Each row is a point. A path goes straight from each point to the next, and from the last back to the first. The post is the endless flat space through its rows: a point in 2 columns, a line in 3, a plane in 4, and so on, so that a path can go around it. Count how often the path circles the post. Going back the other way cancels.
(in the rows, 128 means zero)

Post (2 x 3):
[[158 106 158]
 [125 139  62]]
Path (15 x 3):
[[172 150  71]
 [176  83  45]
 [126  55 136]
 [ 96  57 134]
 [182  61  78]
 [178 157  95]
 [155 172 186]
 [107 131 108]
 [118  99 116]
 [114 128 146]
 [155 159 134]
 [205 103  52]
 [114  57  94]
 [ 92 101 142]
 [135 161 118]]
Times around: 1

Post (7 x 8):
[[103 181 182 125  90 105 113 131]
 [ 73 140 172 116 127  89 129 230]
 [107 108 128  93 116 120 153 118]
 [ 84  93 150  88  72 110  88 192]
 [108 143 140 100 153  71  82 190]
 [218 111 145 157  93 183 149  71]
 [183  46 117 181  91 144 136  61]]
Path (19 x 8):
[[101 105 181 116  96 185 200 117]
 [170  99 155 124 216 111 141 227]
 [115  58 150 140 111 123  67 131]
 [140 162 215 120  52 122  81 105]
 [178 128 138 140 148  90 130 130]
 [151 137 137 128  58 136 120 115]
 [ 86 174  95 114 204  98 135 102]
 [ 75 113 200 170  82 129 168 163]
 [146 172 186  86 144 126 108 147]
 [128  58 160 164  60 199 104  94]
 [150  66 122 173 130 162 132  61]
 [146 138 195 128  88  95  28  48]
 [192  91 174 136  96 132 110 152]
 [153 148 115  82 165  80 105 188]
 [118  85 126 141  63 127 105 127]
 [114 105 121 121 125 148 110 232]
 [159 168 142 122  80  90  58 193]
 [179 142 143 148  31 182 131 144]
 [180 127  93 161 164 123  84 106]]
Times around: 2

Post (11 x 12):
[[ 99 213 129 167 232 129 112 100 128 105  84 167]
 [ 97 172 153 129 161 121 125  83 106 168  68 122]
 [ 95 117  89 179 126 143 176 108 110 110  76  73]
 [101 156 134 168 174 155  86 140 106  98  56  95]
 [145  98 175 166 152 103  82 112 136 106 130 158]
 [160  99 181 172 132 118 170 157 100 125  71 107]
 [153 128  95 133 118 123 162 140 136 140  76  57]
 [186 171 122 145  78 184 187  95  81 122  94 124]
 [122 197  81  85  20  76 147 156 104 185  92 128]
 [127 104 120 103  51 137 122 112 160 107  80 199]
 [ 74  65 107 112 166 122 123 178 120  87 109  60]]
Path (20 x 12):
[[ 94 143 108 112 120  99  46 120  63 132  97  93]
 [ 78 134 115 130 148 112 106 144  93 132  22 184]
 [172 106 113 239  49 104 183 140  96  48  54 148]
 [170 173 116 143 116  66 128 103  98 154 121  78]
 [146 149 115 105 117 131  91 117 117 138  67 190]
 [141 100 135 106 161 150 131 118 148 180 105  93]
 [ 92 129 100 131 123 138 190 134 119 122 100 105]
 [146 227 132 104  55 210 191 192  96 138  64 178]
 [149 190 125 174  97 120 110 136  78 192 140 128]
 [104 147 170 146 128 114 130 177 122 120 131 104]
 [100 162 139 161  89  97  74 121  93 114  81  70]
 [ 81 120 114 151 157 110 158 132 108 116  48  96]
 [132 108  81 155 133 129 112  99 137 138 130 131]
 [197 185 133 175  73 190  84 160 106 112 102 115]
 [200 119 163  85  53 175 109 195 109 121 148 140]
 [121  83 161 179 144 123 204 104  76 162 102 153]
 [119 233 180  96 165  98 142 132  75 249 143 133]
 [114 151 168 210 150 114 174  90 152 149  33 126]
 [192 184 170 117 140 131 190 127 139 137  85 183]
 [133 139 133 117  98 153 107 156  81  69  92  95]]
Times around: 2

Post (17 x 18):
[[103 150 120 145 163 131 102 109 152 103 180 131 109 110 112  95 142 118]
 [118 120 131 113 104 150 147 100 129 102  97 106 117 139 170 110 123 113]
 [133 117 102 131 150 113 135 159 152 137 144 126 115 184 126 126 128  96]
 [175 137 125 110 114 155 135 143 167 129 142 127 145 150 142 115 104 126]
 [108 107 158 159 143 131 187 157 173 186 163  99 132 103  93 161  83 135]
 [ 98 101 103  89 149 126 116 119 120 124 125 130 152 138 139  87 143 129]
 [135 169 102  98 117 130 124 132 137 107 112 140 137 115 158 115 108 109]
 [151 174  70 140 114 142 165 128 112 138 133 150 135  94  99 103 128 129]
 [104 106 132 138 140 141 127 109 103  68 103 148 144 169 169 121 120 101]
 [136 151 155 123 165 135 159 180 172  90 158  73  81 188  72 113 142 249]
 [ 97 117 108 143 125 167 149 139 129 109  96 156 136 142 188  74 112 136]
 [140 108 192 149 155  95  76  99 183 137 113  83 118  54 176 191 110 173]
 [103 114 153 155 142 139 123 121 116 112  97 115 150  91 135  78 131 107]
 [144 121  84 129 146 185 180 164  89 164 142 149 109  94  86 114  96 146]
 [101 119 106 128 137 123 101  93  86 132 154 110 115 152 155  94  87  81]
 [182  98  93 149  95 151 121 145 169 130 125 217 108 178  56 150  97  83]
 [ 91  74  52  96 139 151  67 101  97 103 178  85 118 147 149 146  79  96]]
Path (30 x 18):
[[163 120 110 118  59 121 114  89 150 111 117 151 132 133 170 130  91 122]
 [213 153 120  89 160 105  97 162 192 113 151 163 149 148 135 111 127 159]
 [150  57  89 149 123 146  85 120 182 113  93 124 137 141 177 146 135 147]
 [ 99 159  99 130 147 156 126 132 108  86 124  86 109 121  29 165 118 143]
 [178 125 122 171  98 153 123 111 121 152  65 165 132 143 103 109  99  99]
 [ 45  99  83 147 166 173 154 122 132  97 115 149 120 108 182 102 109 107]
 [173 113 208 126 127 162 114 105 215 129 169  65  97 106 109 103  84 212]
 [166  79 108 152  90 224 201 108 183  89  90 145 121 145 178 194 134 104]
 [ 94 160 122  99 144 140  93 113 116 125 164 100 127 155 176  77  84  97]
 [ 61 107 144 161 164 192 101 133 117 110 112 119  56 105 113 139  52 114]
 [ 73 126 100 172 158 125 142  85  45 112 128  61  98 145 144 100  99  89]
 [160 158 137 160 179 138 120 171 138 109 136 154 130  55 117  61 110 189]
 [149 115  96 144 108 159 191 134 193  84 169 121  97 202 110 151  88 122]
 [ 96  67 122 123 171 137 155 139 144 180  71 106 169  89 141 134 119  61]
 [150  97 135 109 157 104 106  92 131 130 125 107 119 129 106 110 103 157]
 [172 181  74 122 158 119 122 145 123 105 146 171 135  97 111  63 120 110]
 [ 99 106 118 116 174  91  38  77 138 119 201  93  66 124 165 135  83  62]
 [146  84 148 101 170 122 116 179 126 112 161  99 157 154 197 102 120 165]
 [113  94 152 160 156 137 104 103  99 154 171  87 129  61 160 149 134 135]
 [101  69  84 110 127 157  58 114 177 146 173  69 125 160 153 166  94  93]
 [119  93 164 123 121 196 149 146 134  84 125 100 162 146 210 181  71 123]
 [157  91 124 123 144 114  60 221 170 149 104 127 167  76 204 115  68 134]
 [132 124 129 124 128 122 122 135 163 128 165  56  74 190 142 117  80 131]
 [ 85 180  93 148 197 141 165  93  84 116 197 183 116 150 127  75 131 136]
 [ 94 141  76 111 200 119  87 152 103 117 128 119 143 155 163 154 134 143]
 [115  84 134 105 172 119 109 143 103 148 127 109 180 112 125 124 132  91]
 [107 194 207 165 170  72 160 132 160 119 103  29 147 114 140 106 172 177]
 [139 113 133 130 169 110 143 161 181 109  82 105 153 130 119 167 111 186]
 [145  77 141  75 150 155 123 124  86  81 111  99 103 125  78 112  97 128]
 [137 120  99 102 112 114 107 119 107  50 130 152 164 153 126 103 154 151]]
Times around: 0

Post (17 x 18):
[[115 130 137 123 125 174 127 136 123 136 146 177 102  68 136 104 150 127]
 [104 159 134 104 136 183 110 118 144 104  85 124  98 125 149 125 126  79]
 [127  99 130 127 160 193 102 134 122 170 144  97 133  67  70 129 154 142]
 [ 94 117 131 101 137 171  78 157  89 186 115 138 112  67 106 154 168 156]
 [100 135  66 128 157 143  99 113  98 120 143  84 106 198 124 125 126 112]
 [149 109 168 131 112 154  66 123 124 159 179 121 126 153  99 174 151 149]
 [ 91 164  83 161  99 117 124 126 111 110  98  85 160 107 140  84 152 124]
 [141  66 155  96 128 165  90 106 116 172 147  96 110 135 103 142 128 206]
 [106 116 117 149 152  71  92 128 112 120  95  73 149 113 154  88 181 109]
 [104 144  84 100 111  89  97 136 152  71 115  95 157 163 135  85 150 126]
 [125 117 178 115 167 134 101 122 135 171 164 128 147 138  63 137 139 162]
 [151 128 148 123 165 162 107 160 118 144 172 125 106 157  97 158 153 190]
 [135 131  93 161 136 115  94 121 134  95  93 134  85 173 126 128 108  79]
 [ 83 121 110 150 127  80 132 134 120  66 127  89 131 136 112 106 159 115]
 [140 157 111 100 125 137 138 121  95 112 126 164 110 122 138 157 128 101]
 [110 157  97  97 148 119 128 107 149 120 120 136  63 126 146 159 145 132]
 [118 134 107 121 116 163 151 147 125 167 106 163  94 120 141 149 147  79]]
Path (28 x 18):
[[140 129 129 112 132 133 144 211 131  84  96 224  82  99 141 157 176 134]
 [150 170 142 110 157 133 146 146 149  99 117 121 169 144  78 108 142 114]
 [126 130 107  99 119 173  91 145  94 113 133 106 100 127 136 120 141 173]
 [160 102 138 155 143  95 132 145 126 191 117 120 121  95  73 124 178  98]
 [ 83 119  60 129 153 160 147 151  31 208 118 128 147  82 109 100 182 147]
 [149 142 165 136 152 145 170 133 110 125 188 179  86 127  89 171 167 132]
 [102 151 149 146 186 139 119 140 118 114 194 148  66 149  86 110 151 139]
 [ 89 165 162 114 141 101 151 104 217 126 114 122 151  52  65  67 152 125]
 [117 135 109 125 125 154  81 144 127 145 153 185  61 100  91 126 137 148]
 [105 129 187 143 170 138 115 150 104 105 177  85 132 165 110 117 147 130]
 [120  98 139  89  76 176 135 116 147 159 125 170 123 101 146 110 110  85]
 [ 82 157 122 106  85 155  61 138 179 157 125  92 130 117 158  74 167 104]
 [ 74  48 161  71 115 134  80 116 111 165  81  73 111  78 114 114 173 143]
 [148 128 167 163  90  95 114 143 142 112 138 187 118  86 126 153 189  76]
 [152  92 174 161  70 184 125  96 101 114  91 149 106  97 147 170 120  86]
 [ 62  73 128  66 149  77 101 139 150 133 100 130 143  19 130  76 168 176]
 [108 187 142 122 117  87 155 154 140  67 136 161 161 103 110  86 135 102]
 [135 156 154 145 121 103 116 122 165 107 192 167 106 149 132 139 145 128]
 [141  85 103 122 160   7 103 132  85 128 175 125 110 175 121 210 186 188]
 [ 80 163 151 161 210  99 123 121 152 108 136 131 101 137 117 148 168 127]
 [150  67 157 174 112 120 130  96 119 146 203 114  73 187 142 188 149 107]
 [122  99 120 172 108  96  86 138 153 125 132  78 140  73  68 108 151 163]
 [170 131 151 135 241 172 149 125 100  90 179 121  56 165 100 133 130 108]
 [149 151 139 144 211 128 133  88  92 164 167 118  42 143  79 201 156 141]
 [120 153 123  88 123 128  93 152 112 103 173 185  93 179 102 157 130 101]
 [105 148 148  92 116 134 100 135 111  94 147 148 124 169 120 151 127  80]
 [140 123 207  68 158 138  64 112 108 156 113 131 121 115  88 127 136 108]
 [122 110 171  80 166 204 101  79 140 157 131  94 130 151  94 130 123 117]]
Times around: 1
